Each row is a point. The ring and each string are closed loops that go straight from each point to the next, and from the last back to the first. Before rounding, they use only three directions, however many columns there are. How many times does the string pass through the ring? Passing back the other way cancels.
In the rows, 128 means zero.

Ring (7 x 3)
[[124 166 174]
 [ 88 153 167]
 [ 66 127 142]
 [ 91  82 109]
 [121  79 106]
 [160 116 119]
 [157 157 151]]
String (25 x 3)
[[ 55 108 160]
 [ 91 118 157]
 [ 68 128 177]
 [ 48 156 175]
 [ 60 166 150]
 [ 63 168 157]
 [ 72 153 193]
 [ 88 135 193]
 [112 123 151]
 [ 95 135 141]
 [ 64 152 124]
 [ 87 135 128]
 [ 96 124 135]
 [ 63 130 110]
 [ 41 105 105]
 [ 47  78 111]
 [ 47  96  87]
 [ 78 120 100]
 [ 96 115 119]
 [ 81 112 105]
 [ 55  88  94]
 [ 54  67 115]
 [ 82  89 137]
 [ 61  88 139]
 [ 32 112 126]]
Times through: 1

Ring (7 x 6)
[[191 109 148  85 148 160]
 [168 161 153 113 139 178]
 [122 175 148 137 108 164]
 [ 93 164 127 157  90 122]
 [ 95 127 111 153  90  86]
 [134  74 127 102 105 104]
 [177  82 144  79 134 142]]
String (19 x 6)
[[159 142 172  89 122 199]
 [148 133 144 112 121 151]
 [164 145 127 129 140 133]
 [210 145 144 102 170 169]
 [228 109 163  62 171 192]
 [214  82 159  56 157 174]
 [207  87 132  84 160 133]
 [171 106 125 109 139 121]
 [164 112 122 117 136 115]
 [179  74 122  94 140 107]
 [168  25 155  43 113 139]
 [158  45 164  49 107 157]
 [197  43 157  43 138 156]
 [208  88 142  76 158 149]
 [199 130 125 114 164 133]
 [231 136 147  89 183 177]
 [204 140 171  77 156 208]
 [166 138 166  91 129 190]
 [162 144 168  93 127 194]]
Times through: 1
